Every row gives one point. The points of each table are mixes of a few directions, plus a little noise. Count the directions of each table, and those that both share. Where both have some left over, give the other angles between the two spaces (their principal angles), to ten degrees, smallest first.
(in the rows, 128 means zero)

First, 6 rows:
[[102 115 146]
 [135 129  92]
 [103 116 157]
 [192 170 175]
 [130 125  88]
 [105 113 109]]
Second, 4 rows:
[[127 130 128]
 [163  75 123]
 [136 116 127]
 [ 87 191 134]]
Directions: first 2, second 1, shared 0; angles 80

First:
[[101 129 120 111 141 160]
 [ 49 127 139  94 144 217]
 [154 134  69 112 160 110]
 [141 126 151 146 109 109]
 [140 130 109 125 137 118]
 [161 126 148 155 105  85]
 [149 125 161 155  99  97]]
Second, 8 rows:
[[121 123 176 148  98 127]
 [118 122 187 153  91 127]
 [122 124 165 144 105 127]
 [138 134  68 103 166 129]
 [140 135  57  98 173 129]
 [139 134  64 101 169 129]
 [130 129 113 122 138 128]
 [117 121 195 156  86 127]]
Directions: first 2, second 1, shared 1

First:
[[129 126 128 113 122 127 138 137]
 [127 135 127 184 149 130  90  96]
 [128 127 128 120 125 128 133 132]
 [127 134 127 172 145 130  98 102]
 [129 123 129  91 114 127 153 149]
 [129 121 129  76 108 126 164 158]
 [130 117 130  40  95 125 188 179]
 [126 141 126 227 166 132  60  71]]
Second (9 x 8):
[[186 128 126  86 154 155  76  97]
 [127  86 108 100 177  90 145 114]
 [ 90 137 120 138 101 117 106 144]
 [121 153 115  98 161  95 143 120]
 [134 171 100 100 136 134 119 100]
 [ 96 112 165 148 111  99 106 179]
 [118 137 176 160  84 139  90 175]
 [137 131 118 165 114 161 206 110]
 [143  98 123 156 115 161 161 114]]
Directions: first 1, second 5, shared 0; angles 70

First, 11 rows:
[[130 127 130 125 126 127 128 127 126 129 126]
 [138 123 137 116 120 123 129 121 122 135 121]
 [179  98 178  60  85  97 135  90  91 163  89]
 [ 57 170  59 222 188 171 118 179 179  79 183]
 [ 85 153  86 186 164 154 122 159 159  98 161]
 [137 123 136 117 121 122 129 122 122 134 122]
 [177  98 176  62  87  99 135  92  92 162  90]
 [106 141 106 158 147 141 125 144 143 113 145]
 [138 122 137 116 120 122 130 122 121 135 120]
 [154 113 154  94 106 112 132 109 110 146 107]
 [108 140 108 155 145 140 125 142 142 114 144]]
Second:
[[ 74 173 121 150 167 173 149 143 109 119 132]
 [177 141 138 141 135 108 168 152 130 135 156]
 [ 90  71 109 112 101  97  79 118 128 118 108]
 [185 138 146 125 122 115 154 130 133 141 141]
 [113 149 125 140 145 145 140 136 124 124 134]
 [153 138 170  84 115 136 150 102  91 155  99]
 [110  58 105 121 101  66  96 141 127 117 127]
 [214 142 148 127 113 127 134 112 168 141 141]
 [ 33 143  93 152 152 183  83 119 144 100 116]]
Directions: first 1, second 4, shared 1

First (9 x 12):
[[113 165 119 154 169 162 123 147 173 121 130 118]
 [125 128 128  67  71 130 120 114  99 106 143 105]
 [172 151 129 147 178 154 139 140 134 138 148 105]
 [124 156  99 161 136 128 132 133 150 137 148 109]
 [155 157 105 204 175 128 139 140 135 117 123 105]
 [132 118 131  69  78 119 139 124 129 160 159 128]
 [123 104 152 143 127 108 143 145 137 108  68 166]
 [ 95  95 153  24  70 139  97  98  95 128 145 140]
 [114  79 136 183 149  86 119 111 101 137  87 177]]
Second (8 x 12):
[[ 99 128 136 137  74 142 138  91 140  76 205 161]
 [103  69 114 133 152 131 170 160 145 154 143  98]
 [136  75 179 127 166 115  85 155 114 188  92  75]
 [165 132  44 139 140 143 171 156 146 121 103 141]
 [129 135 168  89 126 125 117 107 113 132 149 146]
 [135 135 122 143 100 158 130 108 133 101 153 149]
 [116 182 144 136 146 131 117 126 114 148  71 108]
 [142 167 117 118 118  79  95 121 119 106 106 144]]
Directions: first 6, second 6, shared 1; angles 50, 60, 60, 70, 80
